Rows are points. The points of each table are mixes of a few directions, plus a little noise. How many directions does each table use, and how many do they share? Where both have some left over, give the other angles between the two spaces (their principal angles), to ten degrees, smallest first.

First (7 x 2):
[[-2.4  0.6]
 [ 1.7 -0.3]
 [ 9.8 -1.7]
 [-6.8  1.3]
 [ 3.5 -0.5]
 [ 0.6 -0.1]
 [-6.3  1.1]]
Second (4 x 2):
[[ 6.6 -1.2]
 [-5.2  0.9]
 [-5.5  0.9]
 [ 3.9 -0.6]]
Directions: first 1, second 1, shared 1

First:
[[-1.7  5.1  2.3 -3.0 -3.2  8.2]
 [ 1.0 -3.8 -8.4  2.6 -1.3 -4.7]
 [-5.2 -0.4 -6.0 -2.4  2.3  5.8]
 [ 2.7 -4.0  2.1  2.8  3.4 -8.5]
 [ 0.9  2.7  5.2 -0.8 -1.0  1.8]
 [ 2.2  0.6  4.8  0.8 -0.1 -2.5]]
Second:
[[-1.3 -2.9  2.4 -4.4  2.4  6.1]
 [ 3.2 -1.9 -1.6  2.4 -2.4 -4.9]
 [ 0.0  8.5  6.8  1.4 -1.9  0.3]
 [-3.7  6.7  5.5  0.3  3.4  1.5]
 [-1.4 -2.8 -8.0 -1.4 -2.2  3.8]
 [-0.4 -6.8 -0.6 -4.3  2.6  4.4]
 [ 1.6  2.2 -5.7  5.9 -2.9 -8.1]
 [ 2.1 -3.1  1.1  0.6  0.5 -2.9]]
Directions: first 3, second 4, shared 3

First (8 x 11):
[[ 4.5 -1.6  0.7 -2.1  3.3 -0.5 -2.8  0.8  3.0 -2.5 -3.4]
 [ 7.2 -2.7  0.9 -3.6  5.7 -1.0 -4.1  1.6  4.8 -4.2 -5.4]
 [-9.4  3.5 -1.1  4.6 -7.6  1.3  5.7 -2.0 -6.5  5.2  7.3]
 [-1.5  0.4 -0.2  0.7 -1.2  0.3  0.8 -0.2 -1.0  0.8  1.2]
 [-5.2  1.9 -0.7  2.7 -4.2  0.9  3.1 -1.2 -3.5  2.9  3.9]
 [ 3.4 -1.3  0.4 -1.7  2.8 -0.4 -1.8  0.7  2.4 -2.0 -2.6]
 [-7.9  2.8 -1.0  3.8 -6.5  1.0  4.9 -1.5 -5.3  4.3  6.1]
 [ 8.9 -3.3  1.2 -4.4  7.5 -1.2 -5.7  1.9  6.1 -5.0 -6.8]]
Second (9 x 11):
[[  0.1  -1.5  -4.4  -3.9   3.1   0.6  -1.4   6.7   1.8   0.8  -1.5]
 [  5.9  -1.2   4.5  -3.3   4.1  -2.0  -2.5  -3.2   6.7  -3.8  -6.1]
 [  6.8   0.7   6.8  11.6  -3.5   0.4  -1.5 -10.3  -9.4  -5.4   4.8]
 [  8.4  -2.9  -1.3   2.7   3.7   1.0  -5.4   2.4  -3.7  -4.6  -0.1]
 [ -5.2   2.5   3.7  -2.6  -2.6  -1.6   4.2  -5.0   5.0   2.5  -1.6]
 [ -3.4   2.0   2.6   0.0  -2.6  -0.6   2.7  -3.9   1.3   1.5   0.2]
 [ -6.7   1.6  -1.8  -3.3  -1.8  -0.2   3.4   1.7   2.6   4.1   0.2]
 [ -1.8  -0.3  -4.0   2.3  -1.4   1.8   0.2   3.8  -5.1   1.6   3.9]
 [ -3.8  -0.8  -6.1  -3.7   1.1   0.9   0.5   7.9   1.0   3.2   0.3]]
Directions: first 1, second 3, shared 1

First:
[[ -5.9   3.7  -9.0  -0.2  -5.7   4.7  -3.4   0.0   3.8  -1.1  -0.1  -1.0
   -3.7   3.8  -3.4  -1.5   0.5   0.2]
 [  1.8  -3.0  -1.5  -1.4   3.2   2.1  -1.5  -0.1  -2.3  -1.6  -6.6  -2.8
   -3.7   3.0  -3.3   5.3   1.0   3.7]
 [  6.1  -4.8   6.3   0.8   4.9  -4.6   2.6  -2.0  -1.6   2.3   1.4   2.1
    2.3  -2.7   3.9  -0.5  -1.1  -3.1]
 [ -2.1  -0.2  -6.0   2.8  -4.2  -3.2  -2.8  -1.8   8.5  -2.2   1.5  -0.2
   -3.1   3.6  -1.4  -3.3  -0.9  -3.9]
 [  3.0  -4.2   2.4   5.8   0.4 -13.4  -1.9   0.4  10.4  -7.9  -3.2  -3.3
   -1.4   3.5  -2.5   1.1  -1.6  -1.3]
 [ -1.2   3.9   4.7  -3.7   1.9   5.9   2.8   3.5  -9.5   2.0  -0.8  -0.2
    3.7  -4.1   0.5   3.0   1.5   5.6]
 [  0.5   0.8   4.6  -1.9   3.7   1.1   0.4   4.7  -5.9  -4.2  -8.0  -4.7
    0.4   0.1  -4.2   8.2   1.7   9.1]
 [ -3.1   6.7   8.1   1.3  -3.2  -3.9   3.7   4.6  -0.3  -0.7   6.7   1.6
    8.5  -6.6   3.1  -3.8  -0.8   0.6]
 [ -0.6   1.0  -2.2  -2.8  -0.3   7.0   1.3  -2.5  -4.5   6.8   4.6   4.1
    0.8  -2.4   3.6  -3.4   0.2  -3.0]
 [  3.2  -6.2  -7.2  -0.9   2.1   3.3  -2.7  -5.6   1.0   2.9  -2.4   0.8
   -6.6   4.6  -0.3   0.3   0.1  -3.8]
 [ -1.7   2.5  -0.2   0.0  -2.7   1.2   1.4  -1.0   0.4   3.7   6.7   3.5
    2.8  -3.0   3.7  -5.3  -0.7  -4.1]]
Second:
[[  8.1   4.9   2.1   1.8   1.0   2.0  -5.7   1.3  -5.8   0.1  -1.0   5.8
    7.6   0.2   7.3   0.4  -5.0   5.7]
 [  1.1   5.4  -0.1  -0.1  -4.1  -8.6  -1.5   2.4   3.4  -5.4  -1.5  -2.8
    3.1   1.0  -0.6   0.0  -2.9   1.6]
 [  1.6   2.8   7.4  -1.7   5.2   6.0   1.0   3.0  -7.4   1.8   3.6  -1.2
   -4.4  -1.1   4.5  -4.1   1.3  -2.9]
 [  2.2  -2.4  -2.7   1.6   1.4   0.5  -5.5  -1.6  -6.5   1.3  -0.2   4.7
    4.1  -0.2  -0.4   0.2  -2.4   2.8]
 [  2.2  -2.0   1.6  -1.2   0.6  -4.5   2.5  -0.2  -0.1  -0.7  -4.0  -0.4
    4.8  -1.8  -1.3   5.4  -0.7   4.1]
 [-11.9  -8.6  -6.0   1.3  -3.7  -4.5   4.4  -2.6   9.2  -0.6   1.1  -3.4
   -4.6  -0.5 -11.7   0.5   5.3  -3.9]
 [  0.3  -4.0  -5.7  -3.0  -0.7   2.3   3.3  -4.5   4.0   2.8  -3.3  -1.0
   -3.6   1.8  -1.4   3.3   1.5  -1.7]
 [  1.7   0.4  -1.2  -1.1   1.6  -5.4  -5.7   0.3  -8.6  -1.6   0.4  -0.3
    1.3   0.8  -3.2  -2.2  -2.3  -0.2]
 [  2.5  -3.6  -5.3  -6.7   1.2   1.2   3.5  -4.6   0.1   3.2  -4.5  -3.3
   -5.6   2.2  -1.2   3.4   1.3  -3.0]
 [ -3.4  -0.3   1.3   1.3  -1.2   1.5   2.9   0.7   4.9  -0.3   1.5  -1.0
   -1.9  -0.5  -0.3  -0.7   2.1  -1.2]
 [ -4.7   7.3   8.8   7.8  -2.1   9.7   1.0   6.1   6.9  -0.8   7.9   3.5
   -0.7  -1.7   8.3  -6.6   2.0  -0.4]]
Directions: first 4, second 6, shared 2; angles 50, 90
